Rows are points. The points of each table are mixes of a few directions, plus a little noise. How many directions does each table use, and how many do they share? Where both have some left over, give the other angles between the two spaces (their principal angles), to ten degrees, smallest first.

First, 7 rows:
[[-43  53]
 [-38  45]
 [ 18 -21]
 [ 39 -47]
 [ -1   1]
 [  1  -2]
 [ 24 -28]]
Second, 7 rows:
[[-39  -7]
 [  5   1]
 [ 95  16]
 [-20  -3]
 [-49  -8]
 [ 16   3]
 [ -8  -1]]
Directions: first 1, second 1, shared 0; angles 60

First (6 x 4):
[[-15  64 -25  16]
 [-16  -9  57  49]
 [ -6 -47 -43   7]
 [ 18 -27  74 -16]
 [-17   0  16  39]
 [ 36  19 -79 -95]]
Second (5 x 4):
[[ 59 -76   9 -92]
 [  9  38 -43  78]
 [-15  -4  16  42]
 [-17  30  -8   7]
 [-35  11  26 -36]]
Directions: first 3, second 3, shared 2; angles 60

First:
[[  8 -20 -39  55 -32 -34]
 [-73 -95 -24 -81  88  35]
 [ 22  36  16  16 -23  -4]
 [-31 -32   1 -48  44  23]
 [ 35  18 -25  79 -61 -43]
 [ 14  29  19   1 -10   3]
 [ 24  64  52 -21  -6  20]]
Second:
[[  5   7   2   5  -6  -2]
 [-62 -89 -31 -57  69  22]
 [ 46  71  31  33 -46 -10]
 [  2  39  49 -50  23  34]
 [ 17  36  23   1 -12   4]
 [ -8 -64 -74  69 -28 -47]]
Directions: first 2, second 2, shared 2

First:
[[  5   0   0   2 -10  15  -8   2]
 [-22   0   0 -10  42 -61  32  -7]
 [ 31   1   0  15 -60  87 -46   9]
 [ 22   0   0  10 -42  61 -33   7]
 [ 17   0   0   8 -33  48 -26   5]
 [-22   0   0 -10  43 -62  33  -7]
 [ -9   0   0  -4  17 -25  13  -3]
 [  8   0   0   4 -16  23 -12   3]
 [-30   0   0 -14  59 -86  45  -9]]
Second, 8 rows:
[[ 38  -6  18  19 -19  39   9  14]
 [-28 -10  26  -9   1 -12  13   8]
 [  2  29 -32  -1  -1 -17 -14  -3]
 [-95 -44  13 -45  51 -60   3 -35]
 [ 51 -43  -6  14  13  55  -7 -28]
 [ 28  46  12  21 -45  11  10  46]
 [ 20  42 -26  10 -18  -5 -10  14]
 [-15 -15  -6 -10  18 -10  -4 -17]]
Directions: first 1, second 3, shared 0; angles 40

First (11 x 11):
[[-71  27 -40  -9 -43 -20  86  14  35 -29   1]
 [-45  12 -69 -37 -65  -6  26 -35  23 -38   1]
 [  8 -15 -27  -4 -25 -22 -30  -5 -10 -20  11]
 [  8 -24 -34   8 -33 -48 -34  14 -17 -33  23]
 [ 51  -4  49  -7  53  56 -48 -34 -14  45 -19]
 [  8 -11 -39 -24 -33   1 -38 -38  -5 -18   3]
 [ 25 -23  21  37  18 -41 -27  49 -24  -2  19]
 [ 35   5  88  34  83  30   3  33 -11  54 -13]
 [-23  36  68  20  59  36  82  33  24  44 -22]
 [ -2 -13 -67 -35 -59  -9 -40 -48  -2 -35   7]
 [  8  11  51  17  47  23  21  19   2  33 -11]]
Second (10 x 11):
[[ 54   9 -51   1  31  -7 -45 -12  14  19  11]
 [-11  33 -49 -48 -28  46  -2 -86  32   6 -17]
 [ 14  18  40  17 -43   1 -55   7 -53   4  -1]
 [ 11  22 -28  33  48 -36  37  50  36  17  16]
 [-56  13  45  11 -24   2  58  57   8 -17 -20]
 [ 18 -46  23  16  21 -26 -70 -34  46 -20  -7]
 [  1  40 -24  12  11  -5  25  50  29  11  -6]
 [-36 -57   6   6  47 -37  93 -95 -21   3  57]
 [  9 -41  26 -40 -42  47 -31   8 -94 -13  -8]
 [ -4  10  10  -6 -19  17  -9  55   3  -9 -25]]
Directions: first 3, second 6, shared 2; angles 90

First, 9 rows:
[[ 36  10  41  28   8 -10  17 -27  38  17  11 -37]
 [ 15  -2  20  15  -7   4   3 -44  18   0 -22 -16]
 [ 34  10  39  26   7  -9  16 -27  36  15   9 -35]
 [  9   2  10   7   2  -2   4  -8  10   4   2  -9]
 [-23  -7 -26 -17  -6   7 -11  14 -24 -11 -10  23]
 [-47  -9 -54 -38  -3   8 -20  56 -50 -17   3  48]
 [ 33  -4  43  32 -16   9   6 -95  38   0 -48 -35]
 [-20   3 -27 -20  11  -7  -3  63 -24   1  33  22]
 [-38  -3 -46 -33   5   0 -13  69 -42  -9  21  40]]
Second (8 x 12):
[[ -4  -6   2   1 -15  15  -8 -54   0 -17 -43   0]
 [  7   6  -4   1  21 -23  12  87   1  31  67   3]
 [  1 -27  -3  11 -25   9  -7 -19   1  12 -34  12]
 [ -4  39   7 -18  29  -4   6 -12  -1 -34  21 -20]
 [  7 -41  -9  20 -26  -2  -3  36   2  45  -6  22]
 [  0  15   2  -6  15  -6   5  14   0  -5  22  -7]
 [-13  62  16 -32  33  13  -1 -93  -3 -84 -18 -37]
 [  8 -48 -10  23 -31  -2  -4  41   2  53  -8  26]]
Directions: first 2, second 2, shared 1; angles 80

First:
[[ 26   9 -16  -5  10 -11 -10   1 -13  13  29   0   8  10   8 -16 -29  25]
 [  8  34  32 -21  57  27 -60   4  56  14  -3  16  42 -25  19  24  47  36]
 [-38  26  95  49 -16 -32  37  34  17  27  21  -8  41  43  46 -24  48 -60]
 [ -2 -33   2 -17 -38 -17  33   1 -26 -26  40  12 -21  47  29  15 -34 -10]
 [  1 -26 -58 -23  -4 -34  19  -4 -67  -4 -41 -32 -37 -16 -20 -11 -49   2]
 [-36  18  11  11 -14  11   4  17 -39   0  -7 -10 -10 -18 -44  36  10 -18]
 [  3  33  27  24  21 -10 -10  13  14  32   7  -8  32  -1  10 -25  20  -2]
 [ -4 -10 -39 -24  30  28 -30 -20  19 -12 -79  -9 -18 -63 -37  17  24  14]
 [ 43 -51 -55   4 -47  39  17 -45  39 -43  34  39 -38  24  -8 -15 -36  13]]
Second, 10 rows:
[[-13   0 -35  39 -15  27 -12 -20  -9  11 -50  -5  48  11 -83  18  66 -44]
 [-29  -1  17  -9  11  12  13 -22  15 -12  -4  22  33   5   0  24   7   6]
 [ -3  24  31  -7  20 -13  -3   8   0  17  41  17  29   6  27  -1 -23  27]
 [ 77   2 -27  21 -23 -45 -18  61 -37  25  14 -81 -86  14  36 -70  -6 -27]
 [-29 -17  -2   3  -7  13   7 -19   4 -11 -40   7  33  14 -26  29  44 -30]
 [ 15  22   3  -1  26  26  25 -29  29 -21  44 -11 -25 -11  30 -29 -45  50]
 [  3 -10   7 -27  -2 -11  -7  15   1  -4  15  27 -34 -31  20   4 -47  27]
 [-14  -4   0  13  -5   0   1  -5  -6   4 -26 -10  35  26 -18  13  46 -33]
 [ -5  46 -11  22  31  54   2 -47  27   3  41  31  37 -31 -47  -4 -35  61]
 [ -1 -63  17 -54 -36 -63  -8  58 -24 -11 -35   3 -70  -3  61  18  -7 -37]]
Directions: first 6, second 5, shared 2; angles 50, 50, 60

First, 11 rows:
[[-17   4 -95 -14 -15 -12 -19  31 -72  27   3 -47  -2   9 -60  67 -50   1
  -55  25]
 [-17  27  -5  10  -5  20  42 -22  -6 -12 -20 -13  53 -28 -20   6  41  27
  -21 -18]
 [-25  -7   8 -33  22   1   4  45  34   0 -24  53 -34  24  32  52  18 -47
  -22  30]
 [ 20   9  33 -17   0   5   3  13  38  -2  -9   2   3 -15  19 -11 -19 -11
    2   0]
 [ -7   3   9  32  12  -8  24 -12 -22 -30   5 -13  22  13 -17 -26  59  38
   37  -8]
 [  4 -16   7  11   0  -5 -15 -16  -1   3  15  11 -17   9  11 -20   0  -1
   19  -5]
 [  2 -13   7  -5   7  -8 -15  10   8   2   6  16 -26  16  15   0  -7 -15
   11   9]
 [ -4   9  13   2  -7  18  13 -27  17   4  -8  11  18 -24  11  -8  10   0
  -12 -18]
 [ 28  -6  31   9   1 -10 -10  -2  13  -9  15  -9  -7   3  10 -43 -12  10
   39  -5]
 [  8 -11  11   8   0  -5 -12 -10   2   0  12   6 -13   6   9 -21  -3   0
   19  -4]
 [  8   1 -20  -4 -16   3 -13  -9 -12  18   6 -17   3 -14 -11   3 -36  -1
  -17  -5]]
Second (9 x 20):
[[ -6   7 -14  14 -14  10  11  19 -16   6  -6 -17 -16 -10  -7  13 -19   3
   -4   4]
 [  0  11 -14 -33  25  11 -22  28 -38 -24  10  15  -2 -16 -59  11 -32   5
  -21 -38]
 [  3  -8  13   4  -2  -9   2 -20  22   6  -1   3   9  11  25 -11  22  -4
   10  12]
 [  3  -3   7  -7   7  -5  -5  -9   7  -3   3   8   8   4   3  -6   9  -2
    2  -2]
 [ 16 -11  27 -58  51 -19 -42 -29  16 -31  22  53  40  15 -20 -25  28  -6
   -3 -35]
 [  6 -13  22   5  -1 -16   2 -35  38   8   0   7  17  19  42 -19  37  -6
   16  19]
 [  0  -7   8  21 -16  -6  14 -17  23  15  -7 -11   0   9  37  -6  19  -3
   13  24]
 [-15  24 -42  18 -20  31  15  62 -60   2  -9 -33 -41 -33 -50  37 -65  11
  -22 -11]
 [ -6   0  -5  35 -29   4  25   1   8  21 -12 -27 -15   0  30   6   0   0
    9  28]]
Directions: first 5, second 2, shared 0; angles 40, 90

First:
[[  8   1  -6  -8 -17 -13 -19 -23 -12  12 -15   8   0 -23  -4 -32  -1  -2
   -4  -7  34   2  31   1 -20  30  11  -2  32   4   6   3]
 [  4  -3  17 -12  26   1  -8  11 -37  -1 -28   7  12  22  15   4   4 -26
  -30  -2 -14  -1 -51 -17 -11 -22 -29  22  29  -6  20  -6]
 [ -2   0  27   1  47  15   7  33 -30 -14 -18   4  12  49  22  29   5 -31
  -30   4 -48  -1 -95 -24   5 -53 -46  31  10 -17  16  -7]
 [  6   9  30   8  38  27 -20   4 -28  -8   0  31  -1  31  18 -15   8 -36
   -9  -3 -22  -1 -64 -43 -11 -23 -24  23  39 -11  14   0]
 [-17 -20 -30 -23 -33  -2  28   5  53   5  53 -35  -4 -27 -28  49   3  56
   44   7   6 -18  91  37  33  11  47 -48 -94  41 -26 -12]
 [  4  -7  -7 -21 -15 -11 -15 -17 -12  13  -7   1   3 -22  -7 -15   2   5
   -1  -5  29  -5  38   3 -14  24  14  -9  14  16   6  -4]
 [ -6  -3 -30   4 -36 -24  23  -2  35   4   3 -28  -3 -28 -17  11 -11  35
   12   4  17   5  57  42  14  21  23 -21 -39   3 -18   5]
 [  3  14  21  24  24  29 -11   2  -1 -11  18  27 -11  24  11 -15   4 -21
   10   1 -21   2 -43 -32  -1 -15 -10  13  17 -14  -1   6]
 [  0   9 -24  26 -34 -22  14 -10  32   1  -6 -13  -9 -25 -10 -17 -16  21
    8   2  19  16  38  33   4  27  15  -9  -9 -16 -17  16]]
Second, 9 rows:
[[ -1 -52 -37   1   0  46 -26 -67 -15  25  31 -23 -20 -20  21 -50  20   1
    7 -53   1 -31  46 -28 -19  30 -37 -14  11 -32  -5 -22]
 [-14  27 -19  32 -22   6  25  17  54  21  14  -8 -24 -12 -22  -1   7  36
   52  15  36  17  47  31  -1  17  62 -15 -27 -27  -6  35]
 [  3  17 -13  30 -20  28 -25 -48  -4   2  20  32 -31 -32 -24 -55  -7 -12
   20 -19  26  13  22 -30   1  10  13 -23  48 -13 -28   0]
 [ 13  24  38  -1  16 -17  -9  18 -21 -32 -15  35  16  20   2   9 -17 -31
  -26  20 -25  11 -64 -18   9 -26 -16  19  25  27   1  -3]
 [-10 -30  -6 -31  18  41 -14 -10 -12  26  30 -11  -5   4   6   6  33   7
   24 -19   5 -30  29 -24 -12   1   8 -12 -14   5  16 -15]
 [  6  16  -4   6 -25 -50  16   8  -3 -19 -41  -3  14 -16 -13   8 -32  -2
  -36  14   2  24 -13  31  15  -4 -10   3  10   8 -13   2]
 [  5  -5   7 -26   0  -6 -15 -11 -37  -7 -11  13   9 -10 -11   4  -7 -18
  -24  -5   0  -3 -12 -16   7 -15 -14  -7  24  28  -3 -22]
 [ -3   1  14   3  18 -40  47  71  43  -8 -23 -39  29  47  34  57   2  25
   -9  36 -33   1 -31  56  -2   1  -5  39 -69 -11  29  27]
 [  2   4  18 -12  15  -6   2  22  -5  -8  -4   5  12  19   6  21   2  -6
   -7  12 -14  -3 -25  -2   2 -13  -3  11  -7  14  11   0]]
Directions: first 4, second 5, shared 2; angles 30, 50

First, 10 rows:
[[-16  25 -23   6   3  -9 -15  13  24  34  14 -17   7 -14  14  -7  10  33
    4  -8  13   4 -14  19   9  10 -17   2  63 -27  -6   8]
 [-20 -27 -20   6 -16   7  33  12 -32 -22 -18  -1 -38  25  -6  -4   1 -42
    5 -11 -12  -5   2  -3  37  13  18 -20 -26  21  28  -5]
 [  1  45 -52 -31  49 -22 -76  16  45  42 -36 -15 -43 -22  28  -9  38  60
   -8  -3  26  -2 -25  35 -32   6 -18  20  81 -72  28  34]
 [ 15 -38  18  52 -57  -6  63 -16   3 -24   7 -28  31 -14   1   3 -36 -26
   54 -22   1  13 -23  -4  61 -32  23  -8 -15  31 -23 -12]
 [-15  11  24 -74  60  36 -40   7 -59 -15   2  73 -32  55 -34   8  29 -27
  -93  47 -35 -27  72 -35 -89  45 -13  -6 -86  23  26 -11]
 [ -6 -22  -2  -3  -6   8  19   2 -27 -23 -14   8 -24  20  -9   1  -1 -33
   -3  -1 -13  -6   9  -9  12   6  15 -11 -39  21  18  -5]
 [ 50  -4   7  20  -9 -25 -12 -26  48  -5 -28 -29  16 -44  21   4 -17  28
   49 -14  25  13 -42  15   3 -51  13  26  18 -24 -14  14]
 [-34   5 -37  52 -44 -15  39  22  25  33  28 -48  18 -19  19 -12  -8  16
   45 -33  16  16 -36  28  80   6  -7 -14  89 -14 -14   2]
 [-27   5   7  10 -14  10  21   9 -13  12  38   4  24  11  -8  -1  -3  -5
  -11   3  -7   0  15  -6  14  20 -12 -13  10  16 -15 -12]
 [ 53  -1  79 -37  34  16 -33 -40 -12 -31   8  52  41   3 -25  20 -12  -3
  -42  42 -15  -9  42 -39 -94 -23  -2  24 -95  26 -27 -13]]
Second:
[[ 41  -3  53   7  -4   0  -2 -32  15 -12  17   9  54 -20  -6  12 -23  11
    7  13   2   6   5 -16 -31 -32   0  19 -32  14 -39  -9]
 [  6 -32  43  65 -69   1  78 -19  -1 -15  48 -22  75 -15  -8   5 -48 -22
   47 -15  -3  17 -11 -13  62 -26  11 -10 -12  46 -53 -25]
 [-40  14 -71   7  -2 -14  -4  35  12  31 -18 -32 -49  -1  22 -16  24  14
   16 -26  14   2 -29  34  48  25  -4 -13  80 -38  33  18]
 [ 42  18 -32 -23  38 -28 -65  -9  49   8 -64 -19 -43 -33  28  -3  18  43
   18  -8  28   1 -38  28 -32 -31   5  30  35 -60  27  34]
 [-47 -25 -46 -12  -5  14  30  32 -53 -18 -26   7 -74  46  -9  -9  19 -55
  -16 -10 -21 -13  13  -1  39  41  16 -33 -24  19  53  -1]
 [ 30 -45   0 -15   3   3  10 -14 -29 -56 -64  12 -57  18  -7   5  -4 -51
    9  -2 -12  -8  -2 -13  -2 -21  39  -1 -84  21  40   2]
 [  5  21 -28 -27  35 -10 -48   7  19  15 -30  -1 -35  -7  13  -4  24  27
  -11   2  11  -4  -9  16 -28   4  -6  12  28 -38  24  20]
 [ 19  13  58   7  -3   7  -1 -23  11   7  50  15  76 -14 -11  10 -20  20
  -11  20  -2   5  19 -19 -34 -13 -17  13 -13  16 -53 -16]
 [-55  37  23 -10   8  26   2  21 -24  41  88  30  53  24 -22  -1  10  14
  -60  27 -17  -7  51 -17 -23  55 -44 -16  23  18 -35 -22]]
Directions: first 4, second 4, shared 4

First, 9 rows:
[[-48  38  45 -17 -55 -24 -12 -24 -10   7  22 -88  10 -49 -80   9 -23  43
   31 -22 -44  41  -5 -17  29 -59  46 -45  27  32  38  -5]
 [-47  27  32  10 -72 -14  27 -36  15 -10  13 -79  19 -47 -64   8 -29  17
   13 -23 -52  22 -20 -14 -18 -20  45 -55  33  27  27  12]
 [ 45 -34 -29   9  25  18  10  20   6  -5 -13  65   1  26  55 -19  12 -14
  -17  17  25 -23  -4  23 -31  48 -18   4 -27 -26 -43  20]
 [ -9  -1  16  -5 -20 -11   8  -4   6   0   5 -21   2 -15 -22   8  -6  12
    6  -2 -11   5 -10  -1   2  -7  13 -25  16  17  14  11]
 [ 19  -4 -36  20  31  25   1   3  -1  -7 -14  45  -1  29  49 -17   9 -31
  -18   5  18 -17  12   4 -24  29 -24  42 -28 -34 -33 -13]
 [ 44 -26 -10 -22  34   4 -27  33 -18  12  -3  50  -6  19  31 -17  17  19
    4  18  29  -2   6  23  16   8 -10   0 -29 -15 -29  11]
 [ 14 -23 -10  -2  42  -3   7  16  11   2  -9  37 -19  29  31  23  17 -28
  -17  15  33 -29   3  -2  12  18 -39  37  11   7  15  -5]
 [-44  57   7  11 -37   8 -19 -35 -20  -2  10 -64  16 -28 -43 -19 -21  14
   19 -29 -42  39  16 -20   2 -44  34   2 -10 -12   0 -32]
 [ 26 -34 -14  -5  53  -3   6  26  12   3 -11  54 -22  37  43  24  23 -30
  -21  22  44 -36   2   4  12  27 -47  40   8   5  10   0]]
Second:
[[ 22  15 -20   7 -28  38 -24   3 -29 -26   9  14 -13  -9  40 -43  27  21
   34  27  -3  34  45  -6 -13  -6  49  -8 -84 -12 -47   4]
 [-16  14  17 -20   5  -9 -22   6 -13  -4  13 -22 -35  -4  -7  27  26   7
   25  20  14  14  33 -29  53 -42   6  24  -3  40  43 -20]
 [  5 -27   2  13   4 -19  39  -7  32  23 -17   9  50   3 -27  -4 -49 -10
  -46 -40 -18 -33 -71  40 -50  47 -30 -38  60 -33 -18  27]
 [  1   3 -10   7   7   7   0  -2   0  -3  -3   8  -2   7  13  -2   4 -11
   -4   1   4  -3   7  -3  -5   4  -6  16  -8  -7  -5  -8]
 [  5  12  -6  -2  -8  15 -18   3 -17 -14   7   2 -18  -3  19 -11  21   8
   22  19   4  18  32 -13  10 -14  22   9 -40   6  -9  -6]
 [-10  12  13 -17  -1  -4 -20   5 -13  -5  12 -17 -29  -6  -4  18  23  10
   25  19  10  15  30 -23  42 -35  11  16 -10  32  30 -14]
 [  0   3  20 -20 -21  -8 -16   7 -12  -2  14 -20 -12 -19 -16   3  10  31
   27  13  -3  21  12  -7  27 -27  28 -26 -10  27  13   9]
 [ -6 -31 -14  32  42 -21  60 -16  53  31 -33  26  59  30 -18  13 -64 -56
  -84 -59  -8 -67 -88  41 -64  71 -80   7  95 -53  -8   8]]
Directions: first 4, second 3, shared 2; angles 50

First:
[[-44  20   1  -4  17  34 -67   5 -20 -12  -6  -9   0  32 -35 -20  22 -21
    3  -9 -27 -11  -1 -10  25 -21 -18  35  13  39 -32 -31]
 [ -7  20   7  36 -39 -11 -11  20  15 -16  30  -1 -39 -25 -23  44  38 -17
  -62 -10 -27  -3   8 -60 -36  36  51  -9 -25  13 -22 -21]
 [ 12 -17  -2 -13  10  -9  19 -16  -1   6 -27  21  26  -4  31 -15 -18  24
   34  12  27  -3  -4  29  17 -16 -27  -1   1 -24  19  34]
 [  8   9   4  22 -40 -13  -6  18  16 -18  19   0 -24 -20 -12  39  33 -12
  -43 -10 -13  -5   4 -48 -25  33  33 -11 -22   5 -14 -10]
 [ 55 -27 -10 -26  -4 -11  41   3  11   1 -14  -1  21  -1  31   0 -28  13
   38   3  26   8 -11  29  11   5 -23 -19   9 -28  23  23]
 [-28   6   0   2  26  18 -22  -5 -16   2 -16  11   5  13  -4 -20  -8   1
   16   6 -14  -1   1  13  18 -24 -14  20  11  11  -9  -4]
 [ 30 -16 -11  -7  24   6  40   6  -2  12  -8   3   2   2  20  -5 -47   7
   33  11  -7  23  -6  36   6  -6  -4 -10  21 -13  15   4]
 [-25   5   0 -26  17  22 -46  -9 -17  -4 -14 -15  23  34 -16 -34  12  -8
   24  -8   7 -14  -5  14  33 -26 -40  26  14  20 -10  -9]
 [ 18 -12   0 -21   9 -16  43 -19   2  26  18 -29  10   2  10 -15 -24   8
    5   2  35  10   1  32 -14   1  -1 -20   6 -17  32   9]
 [-19  12  11  36 -22 -22   9  -5   9   2  17  17 -23 -33   0  26  21   6
  -48   4  -5  -4  13 -34 -34  18  42 -10 -29  -6  -2   7]]
Second (9 x 32):
[[ 24  -7  -7  -6   1   4  12  13   4  -3   0  -5  -2   4   3   6 -14  -5
   12  -1  -7  10  -6   7   3   6  -2  -6  10  -1   1  -6]
 [-93  28  27  24   4 -21 -30 -54 -15  24  13   9   3 -17 -13 -26  44  17
  -53   7  31 -29  24 -17 -23 -21  18  18 -36   3   6  19]
 [-95  23  25   9  35 -21   2 -73 -24  54  24 -13  10  -7  -8 -51   9  23
  -41  14  47 -14  26  24 -28 -35  16  10 -20  -3  29  19]
 [ 48 -11 -13  -1 -28  14 -22  44  14 -44 -29  25  -1   2   6  33  11 -11
   26  -9 -29  -4 -16 -27  27  17 -18   3   4   3 -27  -4]
 [ -2   0  -1 -30  14   8  -5 -10  -8  12  15 -42  12  27 -16 -26  -4 -11
    8 -10  17   2  -2  22   6  -8 -17   2  16  11   9 -16]
 [ 53 -20 -16   4  -9  11   9  37  11 -30 -41  44   2  -8  29  27 -22   6
   45   7 -28   8 -15  -2  28   6 -17  -2  10 -14 -12  13]
 [ 53 -13 -13  17 -20   2  21  41  18 -26 -15  29 -18 -18  18  43 -15  -2
   13   3 -35  14 -10 -17   2  24  12 -14   2 -10 -13   0]
 [ 21  -6  -6  -8  -4   7  -4  15   3 -12  -9   1   3   6   2   6  -3  -5
   16  -3  -7   2  -7   0  12   3 -11   0   7   1  -6  -4]
 [ -9   7   3 -10   8  -4  18 -13  -3  25  42 -49 -10   9 -21 -12  -5 -13
  -26  -8  12  11   6  11 -26   6  19 -12   6   9  14 -22]]
Directions: first 5, second 4, shared 4

First, 8 rows:
[[-22   1  14 -23 -16  10  -6  -6 -19  30  -4   7   4  22  14  -5 -12  -6
    9  23   3  11  15   6 -11  12  -9  24  10 -12   2  -7]
 [-15  -4  35  16 -42  34  -5 -11  18   9  19  -4 -38 -10   5  21  28  55
   13  50  -7  41 -13  17 -49   5  -7  29   3 -28  10  14]
 [-38 -23   8  -8 -43  11  13  -2  -2  40   9  -5 -36  19   3  24  10  27
    9  28 -23  22  16   3 -16  -9 -14  27  19 -34   5  24]
 [ 34 -22 -46   3  49 -33  22  21  15  -2   5 -11  -9 -16 -14 -13  -2  -1
  -16 -40 -27 -34 -19 -13  61 -57 -11 -39   8  14  20  -2]
 [ 45  23 -25   5  59 -25 -10   8  -2 -46 -15   6  48 -19  -9 -30 -17 -43
  -15 -51  25 -38 -13  -9  35   5  19 -40 -20  44 -10 -26]
 [ 52  27 -22  -4  71 -26 -16   8  -6 -43 -16   9  57 -19  -3 -43 -24 -51
  -14 -46  28 -40 -18  -7  39   4  14 -39 -19  50  -5 -39]
 [-46  17  29  18 -70  21  -6 -19 -10 -19 -11   3  -1  22  -4  44  12  -8
   10   8  21  24  38  -2 -56  63  31  25 -16 -17 -45  36]
 [ -8 -18   5  -8  -8   8   6   2   4  31  11  -4 -26   2   6   0   7  28
    5  26 -20  14  -6   7  -1 -24 -21  14  17 -18  22   0]]
Second:
[[ -3  -8 -20 -18  14 -19   9   8 -15  15  -8   2  12  14   0  -8 -17 -26
   -3 -20  -7 -19  14  -9  30 -10  -5  -8   9   5   0  -3]
 [ -2  37  -1  -3   5 -11 -17  -8 -28 -42 -30  15  60  16  -3  -6 -25 -69
   -4 -39  43 -22  30 -11  -3  60  35 -12 -27  30 -45  -5]
 [ -1 -44 -22 -17  12 -11  26  16  10  57  19 -12 -46   3   3  -5   4  37
   -1  15 -48   1 -13   0  38 -69 -40   2  34 -24  43   3]
 [ -1 -12  -4  -4   2  -2   7   4   3  15   5  -3 -13   0   1  -1   1  11
    1   4 -13   0  -4   0  10 -18 -10   1   9  -6  12   1]
 [  0 -30  -4  -2  -1   4  15   8  18  35  20 -11 -44  -8   2   2  15  48
    2  25 -35  13 -21   7  11 -50 -29   7  21 -23  35   4]
 [  0  32  15  11  -7   6 -19 -11  -9 -40 -15  10  35   0  -2   2  -4 -30
    1 -13  36  -1  11   0 -25  50  29  -2 -24  18 -32  -2]
 [  1   6   2   1   0   0  -3  -1  -4  -9  -4   3   9   1   0   0  -2 -10
    0  -5   8  -2   4  -1  -2  11   6   0  -5   4  -8   0]
 [ -3 -60 -36 -30  20 -20  38  23   8  80  23 -15 -56   8   4 -10   0  39
   -3  13 -67  -8 -11  -3  60 -95 -54   0  48 -29  57   2]
 [  4  25  29  25 -18  23 -20 -13  11 -38   0   2   7 -16  -1  11  16  12
    4  14  26  21  -9   9 -45  38  20   7 -21   5 -17   1]
 [  6   1  34  31 -25  33  -9  -9  33 -12  22  -8 -36 -30   2  17  36  65
    8  45  -3  39 -32  18 -48  -2  -4  17  -5 -16  14   6]
 [ -1  52  10   6  -1  -5 -28 -15 -28 -64 -35  18  73  12  -5  -3 -22 -77
   -4 -40  61 -19  32 -10 -21  86  51 -10 -39  37 -60  -6]]
Directions: first 4, second 2, shared 2
